Each row is a point. Before rounding, the points of a table are all equally far from one centre. They may lie mostly on one side of it. Write the centre, to within rounding.

Points (9 x 2)
[[ -7 -57]
 [-39 -26]
 [-42 -17]
 [-14 -54]
 [ 26 -58]
 [-40 -25]
 [ 63 -23]
 [-28 -43]
 [ 29 -57]]
Centre: [11 -5]

Points (13 x 9)
[[  7  -9 -71 -13 -19 -41  52 -19   5]
 [-39  22  -3  25 -47 -58 -20 -23 -11]
 [-25  21 -33  -9  16 -96  24 -30  -6]
 [ 20  16 -15  -6 -16 -13  84  -9  46]
 [ 13  84   7 -11 -36 -77  43 -28  15]
 [ 19  47  31   9 -30 -47  21 -77 -57]
 [-10  10 -22  15 -20 -12  31 -49 -87]
 [-16 -33   2  -4 -23 -74  42 -70  -6]
 [-32  67 -48  -9 -35 -37  73 -19   6]
 [ -6  43  37 -49 -32 -18   2 -83  -1]
 [-19  58  -1   1  31 -75  29 -31  17]
 [-55  68  12  -2 -50 -24  11 -11  20]
 [-41  32  27 -24 -23 -46  35 -91  10]]
Centre: [ -6  21   8 -22 -19 -30  37 -18 -20]

Points (24 x 20)
[[  49  -28   11   45  -61   19  -55   17  -18  -56  -36  -20    0   -2
   -24  105    9   36  -18   -9]
 [ -66  -82  -16  -17   -4  -59    7  -12  -15  -50  -55  -18  -27   36
   -18   60  -31   77    4   13]
 [ -62   -9   50  -23    3   22  -34  -30   19  -25  -88  -13  -31  -18
    15  -11  -41   60  -28  -51]
 [ -36  -21   82    2  -22  -27  -27   -7  -28    7  -50   27    3   -8
   -12   59   -5  -52  -39    2]
 [ -20  -44  -28  -55   18   -3  -40  -16  -20   21  -97   16   30   24
   -47   48  -44   29  -15   19]
 [ -53  -63   -5   14  -39  -23  -13   49   31  -53   25  -23   36  -21
     8   -6   15   -7  -55   -3]
 [ -57 -108  -22  -23   16    9   -1   67   -3  -46  -59   -1   16   18
   -16   24   43   73  -31  -14]
 [  -6  -58   -8   11   47  -63  -68   40  -11  -39  -35  -33   37    5
     8   61  -31   28  -51   29]
 [  -8  -50    1   13   13   10   14  -66  -26   -9  -63   -8   -4   19
   -18   18  -23   86  -68  -44]
 [  16  -47  -28  -10  -66   48   -5   40    6  -57  -28  -16  -22   37
   -53    5  -17   63  -65  -21]
 [  26  -81   71  -39  -43  -25  -71  -36   45   19  -36  -53   -4    1
   -26   40   47   48    1  -71]
 [ -41  -48    3  -29  -52  -42  -46   43   18    0  -51   40   44   46
   -28   62  -11   58  -30  -42]
 [ -51  -45   27  -53  -35  -29  -36   27  -60  -53   23  -13  -23   17
    -4    2  -16  -13   -6   -1]
 [   9    9   37  -47   -8   10   -7  -42  -52  -19  -37   30   -6  -25
    -1   43   52   12  -14  -27]
 [  13  -37   -3   13  -22  -52  -89   27  -43  -34   -2  -16   -3   52
    -4   29  -22    3  -70  -59]
 [  51  -48  -17   17   22  -62  -30   27   10  -20  -14  -59  -22   11
   -34   30  -31    2  -89  -26]
 [   4  -18  -47  -44   28  -20  -44   44    0   21  -65  -34  -28  -21
    10   48   11   10  -80   19]
 [ -10  -42  -40  -31  -83  -11  -20   30   -5 -111  -37   -6  -20   24
   -54   30   16   59   -1  -18]
 [ -44    0    1  -19   33   40  -66   30   -8  -28  -56  -41  -44   -1
   -69   37   -9  -27  -12   45]
 [  12  -90   36   34  -12  -54  -87   11   -9  -50  -21    4    2   -2
   -58   29  -34   83   -7  -27]
 [   3  -35  -52  -17   17  -23  -80   54  -14   48  -14  -32   21  -15
   -17   31   -8   28   -7  -18]
 [  -7  -51  -18   43   17  -16   10   57  -19  -24  -19  -34   21  -17
   -51   50  -23   -3  -20  -60]
 [ -40  -65   -6  -25  -25   -2  -45  -44  -28  -28  -90   31  -31   24
   -13   91    4  -16  -51    5]
 [ -38  -15   23   -9   28    0  -52  -13    8  -42  -53  -65   38   -4
   -73   34  -58   -2  -76  -15]]
Centre: [-10 -40  15  -1 -18 -19 -38   1   6 -23 -58 -34  -5  16 -26  11  25  23
 -18  -6]

Points (31 x 24)
[[  -3   -6    6   52   38    0   66  -13  -35   35   36  -33    9    9
   -68  -81   41    2   17   39   31  -63  -58  -69]
 [ -17   17  -12   19   20   -4   57   -9  -53   41    2    7   43   29
   -95  -53   -1  -13   43   40   34  -30  -66  -50]
 [  11  -24   21   58   24   19   71  -10  -33  -31   39    7   12   31
   -66  -79   -4   10   17   -2   90  -72  -26  -61]
 [ -16  -34   21   -5   27  -17   98  -19  -47   -8   13   47   28   -5
   -64  -91   30   17   50   52   49  -32   15  -64]
 [  42  -23  -19  -10    4  -14   51  -46  -17  -12   24   39   33   29
   -59  -82   -3    5   29   42   65  -59   16  -27]
 [   9  -27   13   22   -2  -50   53   -9  -41   26   25   -7   25   22
   -28  -42   38   -4    6   69   29  -38   -1    7]
 [ -14  -13   56    7    4  -28   20  -16  -33    3   19   35   40   21
   -31  -77   41   18   21   -4   61  -16  -21  -13]
 [  11  -20   14  -19  -22  -18   71  -17  -60  -10  -33   25   30   33
   -55  -73   24   26   53  -10   36  -41  -18  -58]
 [  12  -30   42   -9    9  -41   13  -26  -22   30  -21  -26   27   33
   -78  -77   30   10   52   22   45  -38  -47  -68]
 [  23   41   -3    3   20  -36   40  -56  -50  -12   33   15    2   -3
   -38  -32   43  -27   17   41   65  -63    9  -54]
 [ -18   13   16  -19    1  -20   48   10  -54  -19   -9   42   21   -2
   -90  -52   58  -14   53   13   44  -61  -38  -52]
 [   5  -19    5    2  -31  -41   64  -39  -57   -2   25   11   36  -18
   -43  -65   30  -15   42   23   55  -18  -60  -43]
 [ -18    4   40   33  -37   -1   50  -58  -46   -8    2   37   21   11
   -76  -67   14    0   75   16   37  -34  -20  -48]
 [   5    2   31    9   13   22   93   13  -59    6  -16    2   40   30
   -21  -41    2  -32   27   40    3  -55  -38  -47]
 [ -18   12   16  -39  -45  -24   18  -31  -10  -15    0    4   10  -10
   -65  -41   46    3   28  -16   65  -60  -30  -41]
 [  39   13   43   -5   12  -17   78  -10  -34   24   28   33   15   16
   -75  -98   21   20   31   39   73  -68  -29  -88]
 [ -42  -29   34  -15    8  -26   54   -7  -61    5   -6  -33   44   -2
   -61  -84   26   26   24   62   24  -16  -18  -30]
 [   2    4   -9  -18   25   34  100  -25  -49    9    6   31  -22   13
     2  -48    4  -32   34   30   49  -47  -28  -51]
 [  13  -20   -7  -16   43  -33   86  -26  -43  -18   33   43   38   29
   -63  -42   11   14   25   49   50  -62  -46  -35]
 [  39   47  -16   -2  -10  -13   36  -24  -10    3    3   -3    6   45
   -42  -28   38   36   43   25   61  -33  -53  -56]
 [  -4    2  -24  -19    1  -18   68  -29  -28    6  -17    1   27  -34
    -6  -51   30   21   48    6   77  -59  -40  -50]
 [   8   20   -2  -11   10   -7   66    1  -48   29   27   45   -6    7
   -22  -48   12   28   79    5   16  -55  -19  -28]
 [   4    4   -3   22   -2   -4   98  -39  -20   -6   28   31   58  -38
   -95  -67  -10   21   27    9   49  -66  -42  -28]
 [  -3   20   29   -2    3  -32   91  -34  -38   -8   14   11   -3   20
   -70  -80   54   30   34   14   50  -39  -70  -25]
 [   1  -11   22    4   -5   17   58   -5  -22  -12    3   67   18  -56
   -62  -66   20  -46   33   13   33  -73   15  -23]
 [ -11  -18    2  -12   -1  -43   64  -42  -20   12  -32   34  -12   -1
   -31 -107   30  -25   -1   69   44  -36  -30  -32]
 [ -24    1    3  -20    6   -2   58  -44  -49   -3   11   10   22   -3
   -44  -63   35   -2   51   -1   49  -29  -24   17]
 [   0    4  -13   13   26  -40   81  -22  -55   -7    9    0   52   -8
   -82  -71   38   30    5    8   41  -54  -54  -31]
 [  24   23    1   57   47  -37   53    4  -59   -2    2   -3    2  -23
  -100  -50   59  -18   16   61   53  -48  -17  -72]
 [ -16    5   34    4    9  -23   17  -11  -19    3   -6   50   63  -11
   -50  -16    4   37   35   58   25  -44  -73  -32]
 [  -2  -29   27    8   69  -18   95  -41  -49  -37   27  -11   15   24
   -83  -49   25  -19   25   40   59  -56  -15  -35]]
Centre: [  9  -5  25  10  15  -7  50  -8 -13  -3  -4   5 -15 -17 -64 -38 -10  11
   7  28  38 -25 -15 -50]

Points (30 x 24)
[[   8   -3  -31  -26   26   -8   53   -3   44   10  -22  -59   39   41
     4    7   72  -19   16  -55   43   30  -28  -20]
 [   8   48  -39  -47   58  -28  -40  -16   13   78  -71    9   -7   69
    -1  -14   68  -30  -20  -29    0   13  -78    8]
 [  -8   40    9  -37   78  -17   -5  -32   42   38  -87  -17   -2   77
     6   -4   17    5    0  -55   23  -13   -2  -57]
 [  25    4  -56  -48    3  -21   28  -26   35    1  -88  -33   12   15
    23  -18   -9  -15   20  -27   -6   23    0  -16]
 [  42    7  -28  -25   10  -33  -30  -55    4    0  -88  -42  -13   36
    58  -27   20    0   60  -44   44  -45  -23  -21]
 [  36   28  -38   28   27  -37   -6  -52   22   57  -80  -14  -36  111
   -15   10    1  -31   23  -40  -13    1    4  -28]
 [  48   -4  -52  -60   20  -31  -17  -16   -3   44  -58    6  -34   37
   -38  -16   42  -42  -12  -29   -5  -44   58   -3]
 [  40  -19  -63  -82   49  -37   -3  -30   -8   -7  -61  -43  -10   42
    13   16   42  -30  -25  -14  -13  -16   16  -74]
 [  28    1  -42   16   27  -67   17   -7   31   44  -73  -31  -14   37
   -41   -8   20   13    6  -43   18  -31  -25    0]
 [   6   18  -12  -23  -11  -22   -9  -45   69   52  -80  -14  -58   14
     4  -12   40   -1   24  -38   22  -22   -9  -66]
 [  18    9  -12    2   85  -17   20   19   47   29  -28  -28  -35   86
    48   -6   42   25  -19   -3  -13  -21  -16  -86]
 [ -16   55   14  -92   34  -64  -29  -19   43   35  -53    2  -19   54
    35   12   71  -35   12  -10  -21   -7  -30   13]
 [  18   34  -38   31   33  -68  -13  -26   18   -5  -48   -3    5  104
    23   43   64  -22   42  -38   22    8  -46   27]
 [ -13   -4  -16  -32   17  -24  -23  -33   14  -18  -48  -55   33   73
    26  -23   95   -4   16  -19  -44  -51    9  -26]
 [  27   26  -23  -30   14  -23  -35  -31   -1   27  -38  -36  -42   74
   -14  -57  107   -1   29  -33   18   32   20  -19]
 [  39   21   -1  -39   62   -8  -10  -36   30   -7 -106  -16   38   37
    27    5   53   -8  -42  -41   24  -58  -26  -54]
 [  -7   68   20  -43   45   19   -5  -26   10   51  -77  -22  -11   60
    26  -41   35   11    6  -58    8  -47   31  -35]
 [  45   40    3   -4   64  -13   12  -25   36   57  -56   52   -8   30
    -2    2    2   18   15  -56   32    9    2  -47]
 [  88   41  -29  -70   18  -11  -10   -8   50   39  -65  -16  -33   34
   -24   14   -2    1   43  -32    5  -13   -6  -51]
 [  53   14   20  -70   38    5   17  -64    4   64  -58  -41    5   45
   -18  -47   24   -2    0   35   10   23   18  -43]
 [   6  -18   -2   23   65    4  -19  -22   23    9  -53  -12  -85   79
    15   36    2  -31   26  -50   42  -19  -21 -101]
 [  55   39  -11  -16   39  -39  -33    5   43   66  -79    8    1   63
    38   72   34  -30   14  -53   57  -16  -19  -93]
 [  22    6   -9  -61   37  -46   17  -63   26   50  -49  -28    8   67
   -29    2   70  -60  -32  -27   -5  -61  -20  -43]
 [   9  -18  -39   10   23  -28    5   -6    4   48   11  -32   16  107
    16  -44   -1  -31  -12  -93   -2  -29  -19  -60]
 [  -5    1   -8  -58   58  -69  -14  -32   31   30  -32    6  -35   60
    -7    8  -29   26   20   -9   36  -47   -8  -64]
 [  49   44  -26  -81   88  -46   -1    6   -7   48  -65  -64  -15   32
    38   17   26  -12   18    7  -17    3  -23  -15]
 [  30   24    9    2   46  -21  -12  -23   12   67  -53   -2  -27   63
    52    9   72    8  -21  -61  -52  -12  -42  -41]
 [  55    9  -85    5   48  -31   12  -41   25   26  -60    0  -49   75
    56   23   11  -12  -15   -3   10  -12  -56  -29]
 [  56   58  -43  -24   85  -20   -2  -28   57   14  -70   -2  -43   46
    -2   10   25  -21   29  -16   52   21  -20  -66]
 [  40   -9  -71  -18   26  -66  -17  -44   -2   11  -71   33    1   72
    14   17   34  -36   13  -50  -11   -1   -1  -38]]
Centre: [ 17  40   9   4  -1   0 -39   8 -20  10  -4 -17   0  37  11  11  15 -52
 -10  20  26 -14 -21 -37]

Points (30 x 24)
[[ -43  -41   17   55   -7    3   21  -39   -6  -23  -26  -13  -27   61
     1  -10  -59  -41   13   -7  -66   35   26  -68]
 [ -34  -20   33   64   20  -39    6    8  -47  -44  -19  -33   23   16
    12   -6   -8   54   23   -2  -38   22   63  -24]
 [ -28  -20   14   45    7  -47   27   23   10  -29  -28  -20   18   29
    19  -28  -48    0  -12  -46   -8  102   61  -14]
 [ -72   -2  -54   60   38  -13   17   22  -31  -31    0  -50  -57   20
    14  -20  -13  -49  -14  -16  -50  -12   49  -51]
 [ -31    3   -9   51  -11  -38   15   14  -11  -37  -29  -69  -55   28
    24    9  -22   29  -14   64  -43   65    0  -24]
 [ -35   11    6    8   40    9   52   47  -13  -20  -83  -12  -17   30
    23  -58   16    3   31  -12  -98   32   -1  -61]
 [   4   11  -27   26   -4   -4   46    0   17  -27  -41   -8   16   82
    35  -54  -59   -5    6  -18   15   72   -8  -27]
 [ -24  -27  -16   44    7  -63   40  -10  -36  -88    4    1   12   11
    49  -51  -40    7   71    5  -25   27   -5    0]
 [ -31  -26    2    8   45   31   31   -9   19  -42  -45   45   17   52
    37  -37    0  -48   -4   21   26   39   64  -35]
 [ -76  -44  -10   45   39  -57   -2   21   15 -119  -14   -6   29   35
    26  -23  -11  -43    3    2  -29   60   48  -21]
 [ -41  -35    6   31   -5  -44   -6   18   64 -121  -38   28   10   83
    14  -54  -13   38   18   20  -61   -6   27   19]
 [-110  -41  -17   39   13    2   50   46    0  -52    0  -28   -1   33
    21  -22  -20  -26    9  -21  -45  -47   38  -46]
 [ -49   -9  -35   36    6  -39   82   11  -27  -89  -38  -32  -26   49
     5  -39  -29  -35   15   60    6   17   15   20]
 [ -36    0    3   57   25  -12   63   44    5  -73  -34   21   19   95
     6    6  -24  -28    3    3  -19   60   41   -7]
 [ -11  -48   24   53   22    2   23   37    2  -85  -14   40  -21   29
    55  -45  -21   -2  -15    0   -7   12   65  -27]
 [ -34  -53    4   72   37   -8   25   20   16  -27  -48    0    9   47
    35  -30  -64   -9    1  -47   -5  -14   28   13]
 [ -52    8    9   51   26  -27   11   95   -3  -90   30   -8  -24   24
    42  -42  -16  -53  -27   35   -9   42   41  -28]
 [ -35  -33   11   65   50   14   41    2   75  -66  -69    5   10   20
   -28  -50    8  -32   29   14  -65   38   27  -11]
 [ -19   10  -46   47   44  -34   25   17   28  -37  -32  -14   -3   83
   -12  -21  -75  -20   47   25   -5   70   31    6]
 [ -18  -63    7   56   28  -61    8   63   20  -49   -8    6    4   84
    27  -67  -47  -18   22    4  -15   81    5  -26]
 [ -38  -17   -4   68   63    8   24   39    9  -52   -8   28   19   28
     0  -38  -61   -3   35   12  -25   51    0  -66]
 [ -43  -33   46   51   19   36   38   -5   16  -23   10  -37  -14   18
    46   -1  -29   14  -18   -2  -44    8   34  -50]
 [ -10  -35   68   72   23   16    2   23   -1  -66   -3  -16    4   53
   -26  -44  -43   24  -35    0  -29   -6   41   -7]
 [ -33   -4  -32   62   40  -38   41   45  -46  -29  -24  -50   -5   52
    13  -14  -57  -14    1    0   -6   47   34  -34]
 [ -12  -13   37   18   11   24   41  -19   22  -47  -14    3   -2   35
    43   13  -20  -49  -47   28  -46   19   69  -68]
 [ -44   20   -6   50   32   21   15   -8  -13  -64  -17    0   -4   59
    40  -14  -61   39  -13   -4  -19   37   18   -9]
 [  14   18   49   28   20  -54   31  -17   11  -26  -36    3   49   22
    54   -5  -73   21  -15  -16  -54   53  -10  -29]
 [ -62  -62   -9   73   32  -41   -3   52   56  -60  -22   17  -38   73
    20  -40  -30    9   -4   32  -50   24    8  -66]
 [ -75  -18  -39   63   48  -40   -8   25    1  -37  -39    6   25   71
    19  -42  -58   -4  -48    4  -90   -1    5  -53]
 [ -73  -17  -14  -12   11  -52   10   -8  -17  -30  -34   17  -37   67
    28  -28  -80  -39   11   31   -4   86   36  -36]]
Centre: [-25   2   3 -14  13 -54   5  14  24 -19   0   5  -7  27 -14 -35   5 -22
  -8  10 -34   0  -2  -9]
